Rows are points. Each table stands for the endless flat space through its points: a line for two points, a plane for three, and so on. Write the one point that lies in both, or say that there is none.
In the rows, 128 means zero.

First, 2 rows:
[[131 145 126  90]
 [ 81 185 126 105]]
Second (3 x 4):
[[ 88 145 119  95]
 [105 114  86  85]
 [115 124  86  89]]
They share: no point

First:
[[ 91 144  61 162 111  91]
 [ 99  87 129 178 110 142]
 [ 99 137  79 158 110  92]]
Second, 3 rows:
[[106 105  91 155 100 110]
 [ 98 129 111 176 123 122]
 [ 82 121  81 155 106 118]]
They share: no point

First (3 x 8):
[[134 148 114 162 177 136 111 141]
 [108 174 122 164 135 122 147 117]
 [118 171 141 167 114 143 138 109]]
Second, 3 rows:
[[ 77 144 138 172 154 137 133 132]
 [ 97 157 121 186 142 117 151 141]
 [124 174 136 151 128 145 128 102]]
They share: [116 169 129 165 132 133 138 117]

First, 2 rows:
[[116 150 130 126 161 151 135  95 118 166 102]
 [110 120 160 120 107 181  93 125 100 142 150]]
Second, 3 rows:
[[116 123 145 145 144 187 112 119 125 162 129]
 [105 135 158 136 143 179 102 125 105 147 118]
 [ 95 147 164 120 135 163  94 121  85 131 114]]
They share: no point

First (2 x 12):
[[149 139 121 146 158 136 124 138 123 160 148 171]
 [141 127 145 154 170 148 108 130 151 160 144 135]]
Second:
[[142 166 133 138 188 148 164  95 155 184 149 102]
 [140 124 127 159 161 134 111 143 142 163 144 161]
 [148 100 133 162 140 136  68 173 119 136 143 204]]
They share: [145 133 133 150 164 142 116 134 137 160 146 153]

First (3 x 14):
[[148 165 111  96 138 144  42 174 168  92  88 151 139  91]
 [188 148 135 145 163 148  99 108 103 130 110 122 135 138]
 [139 148  92 116 109 138  84 137 121  86 123 169 162 131]]
Second:
[[168 156 118 122 151 138  75 119 122 117 100 146 161 122]
 [175 157 127 115 153 139  70 108 124 125  97 144 171 114]]
They share: no point

First:
[[110 147 112 130 149 157 168 112 132 183 164 175 124 126 167  64 143  79]
 [125 107 117 185 129 107 158 152 117 148 114 150  84 116 137 119 108 129]]
Second (3 x 18):
[[130 104  99 154 117 107 161 134 114 186 144 151 111 129 158 101  99  93]
 [106 130 127 151 147 146 145 148 121 151 109 179  93 106 126 118 161 124]
 [130 110 123 139 111 122 149 128 129 183 129 163  93 114 134 134 129  84]]
They share: no point

First:
[[113  94 121 173  98 123 186 150 111 108 191 129 128 127 172 118  81 173
  191  85]
 [135 129 110 116 121 101 161 120 128  94 122  95  91 113 127  98 123 132
  150 115]
 [140 138 111 107 125 110 162 119 138  89 118 100  83 121 117 104 143 121
  136 108]
 [116 120 141 161  95 110 204 179 120 125 184 136 125 121 159 128  83 163
  166  96]]
Second (3 x 20):
[[123 104 120 141 102  65 174 134 102 125 131  80 105  90 129  86  97 135
  166 105]
 [147  83  91 163 109  49 139 128 115 130 105  65  87  79 140 107  81 154
  180 134]
 [124 152 145  81 103 138 186 104 150  82 171 141 117 120 150 123 119 179
  151 131]]
They share: no point

First, 5 rows:
[[143  76 193  50 101  98  89 112 158 107 117 132 141 158 144 162 144 194
  176 143 136 160 142 183]
 [ 32 111 127 162 107 211  77  97 109  76  88 217 193  55 153 136 153 146
  148 156 114 189 117 151]
 [ 89 110 145 112 113 126 149 148  78  99 107 152 161 132 108 104 174 164
  180 133 110 176 146 197]
 [ 91 130 198 105 159 144 101 120 153  67 133 147  92 123 130 115 157 173
  150  89 118 137 107 162]
 [ 93 104 181 100 125 149  83 106 152  80 117 162 135 115 145 143 148 176
  157 126 124 159 121 163]]
Second (4 x 24):
[[ 67 103 189  93 143 173 100 136 145 103 117 131 177  95 158 127 133 145
  178 116 143 163 103 183]
 [ 78 112 165 101 129 156  91 120 126  88 116 149 158  99 149 128 158 153
  175 118 123 168 118 182]
 [ 54  96 158 118 133 161 117 141 169 114 133 171 152 106 139 106 160 151
  169 141 163 177 107 201]
 [110 106 158 118 101 137  91  97 117  94  87 197 130 126 131 138 156 177
  131 155 119 151 125 143]]
They share: [ 89 108 164 108 119 150  93 113 126  93 105 168 148 110 142 131 155 162
 157 134 125 161 119 167]

First, 3 rows:
[[ 79 150 116 194  70  47 153 144  97 106 110 139 182  96  81 122 183 151
  109 119 182 135 118 112]
 [ 91 134 144 174  84  75 129 106 103 112 120 141 156  92  93 146 171 127
  119 129 166 135 130 104]
 [ 85 144 146 176 106  71 117  90 145 124  80 109 134  60 141 182 171 109
   85 107 164  93 154  58]]
Second (3 x 24):
[[108 152 168 184 106 108 102  71  98  90 124 145 150  87  87 170 180 106
  127 125 181 134 137  83]
 [112 150 176 194 100 104 105  72  79  88 128 163 167  99  90 164 183  88
  118 119 191 138 151  82]
 [ 85 132 134 134 109 101 108  84 163 121 113  88  92  54  90 176 156 169
  151 152 128 123  94 103]]
They share: [ 97 126 158 164  91  89 117  87 106 115 125 142 143  90  99 158 165 115
 124 134 158 135 136 100]
